Each row of a before or after table is a point. One or more steps were done to the points. Then noise was added and the rows were shuffled. The steps act on columns, c1 being the first. What was done? A step turns or swaps two columns, mirrors them in a line or flattens them onto one, adds a multiple of one to another, or multiplies or shifts one. Angles are multiples of 10 degrees, from the lower column toward the higher: turns from -170 to 170, lines from 10 to 170 but not 90. Use the fewest steps. Two steps may share a column if one is a turn and the other turns, adds or multiplies; they go together, in the order done. Otherwise the lowest column goes first.

Before (13 x 2)
[[ 10 -11]
 [-37  36]
 [ 12  -9]
 [ 17   4]
 [-15  38]
 [-33   5]
 [ -3  14]
 [ 16  28]
 [ -3  12]
 [ 54   3]
 [ 25  71]
 [ 40  20]
 [-30  27]]
After (13 x 2)
[[ 11  -8]
 [-40  29]
 [-13  31]
 [-26 -21]
 [-38   9]
 [ 10 -11]
 [-14   0]
 [-32  24]
 [-13 -44]
 [  0 -19]
 [  7 -53]
 [-65 -37]
 [-13   0]]
Steps: mirror c1 and c2 in the line at 140 degrees

Before (8 x 6)
[[ 64  -8  43  15  -3   5]
 [-13   0 -21  20 -41   9]
 [-31   9 -21   2 -44  38]
 [ 22 -45  61 -29  -6 -31]
 [ 27  39  -4   7  27  18]
 [  3 -25 -26 -26 -47  14]
 [ 25 -46  22   4 -26 -36]
 [ 24   1   2  17  36  41]]
After (8 x 6)
[[  2  29  14   7  38   0]
 [ 15   0   7  21 -41  20]
 [ 21 -32 -37 -30  10 -52]
 [ -3  -1  30  15  44 -13]
 [ 32 -18  34 -25 -34  17]
 [ 35 -33 -44   3  -6  -8]
 [ 49  -5 -20  17  39 -40]
 [  5   5  41   3 -55   6]]
Steps: turn c1 and c5 by 40 degrees; multiply c2 by 0.7; add -0.5 times c4 to c6; turn c3 and c6 by -110 degrees

Before (8 x 11)
[[-25  11  13 -14  -2   1  15  10 -36  -2 -28]
 [-23   4  21  12 -15 -30  11  20  19   0  12]
 [-15 -15   3  24  21   1   5 -23  12 -17 -19]
 [ -3 -29   0  14 -16 -18  16  11  19  29 -19]
 [ 17 -12  18  22  -6 -33 -14  22  -7  15 -12]
 [-22 -29  22  25  -2 -13 -82 -77  21   5  -7]
 [-14 -16   1  24 -11  47  13   7  11  21  -3]
 [ -5 -15 -18  17 -13 -26 -20  23  19  16  -3]]
After (8 x 11)
[[-16   9  68  15   1   3  33   9 -35  20 -24]
 [ 10  -8 -47  11 -14 -28 -29  20  17  14  10]
 [ 20 -25 -28  24 -17 -23  13  11  25  21   4]
 [  8 -22 -13  16 -11  42  -4   5  10  23  18]
 [ 19  -7  28  23  -6 -31 -24  22  -7  -3  12]
 [-23 -15 -15  27  23  -1  -3 -23  12  -2  12]
 [ -8 -27  -8  18   0 -19 -95 -76  22  19  19]
 [-16  10  -7  -1 -13 -29   0  20  22  19  17]]
Steps: turn c1 and c10 by -50 degrees; turn c2 and c6 by 10 degrees; add -1.5 times c9 to c3; turn c4 and c11 by 60 degrees; add -0.7 times c11 to c7

Before (13 x 18)
[[ 14  24  36 -34  39  31  31  46 -38  13  45  24 -22  16 -15 -36 -27  26]
 [  3 -24 -43  13  -9  31 -25 -29  47   9  75 -17 -16   7  43  27 -30   6]
 [  4  39 -39   9   5   5  41  -5   0 -50  33   1 -25 -52   3 -30  -5 -35]
 [ 10  46 -13  -1  31  12 -30 -21  -4 -14  -9 -27  -9 -32  42 -40 -20   8]
 [-38  14 -17 -22  41  12   3  16  -2  12  -5  -8  -6   5 -26  14 -68  32]
 [-21 -30  19 -55  34  53   3   7  19  40   0  29  30  22   2  25 -14   8]
 [ -5  29   5  19 -15   8 -19  37  35   0  75  45  28  -1 -29  -6 -33 -42]
 [ 22  31  27 -52 -40 -21  25 -13  37 -16  15  16 -11 -35 -13 -40 -17  33]
 [ -7 -15 -44 -30  -8 -16 -37 -25  -5 -29  54 -22 -14   7 -29  36   8 -17]
 [ -5 -22  22   4  -5  23 -14 -18  34 -15  37  13   7 -15 -25 -23 -43  -9]
 [  2 -19  11 -57  41 -24   8  12 -13  21  27  28  11  18  16  15 -38  11]
 [-23  -4 -20 -22   4  12 -14  21  26 -30  -7  12  43  -4 -21 -39 -26  -2]
 [-19  -4  -2  27 -25 -16 -19  33 -34   7   5 -25 -14 -14 -19  20 -77  42]]
After (13 x 18)
[[ 24  12  57  20 -61 -25  30 -31  25  39  33  15  -9   8 -16  24 -29 -40]
 [  3  19 -21 -38 -28  29 -21 -51  25 -19   5 -18 -11  74  44 -17 -47  19]
 [-21  39 -31   6 -45 -17 -21  11 -72 -20  11 -24 -17   3 -20 -14 -49 -19]
 [ -9 -10  24 -50 -29 -13 -38 -46   1  -2   1 -21 -14  53 -31 -47  11  20]
 [  5 -14   0 -14   9   7 -29 -31 -14  35  31 -28  -6 -14  43  20 -18 -49]
 [-23  -1  18 -25 -16  12 -15  84   9  49   4  14  46  -9 -21  11 -34   8]
 [ -8 -52 -18   6 -31   6 -21  79  13   8  15  42  31  76 -29   3 -43  -3]
 [  5  16  58  -1  19 -23   9  27 -34 -24  -9  32  14  31  17   3 -25  14]
 [  7 -50 -16 -34 -13   3  43 -39  -4  58  57   4 -24  20   2  -8  -7 -15]
 [-22  22  59  10  13  55   5  53  11 -45 -21  25  28   1   3   5 -24  23]
 [ 13  13  41  36  20  28  33   8 -48  15  -6  25 -23  47 -14  37  -3 -38]
 [ -4   2  -2  26 -23  22 -14  -9   7  27  23  10   7  34 -23   7 -55  23]
 [-37  20  19 -18  17  11   2   6 -35 -21  -7  -7  -7  -3 -30  -4 -57 -32]]
Steps: turn c2 and c18 by -120 degrees; turn c3 and c4 by 80 degrees; shift c5 by -20; add 1.5 times c13 to c8; turn c9 and c17 by -30 degrees; turn c10 and c16 by 140 degrees; turn c11 and c14 by 80 degrees
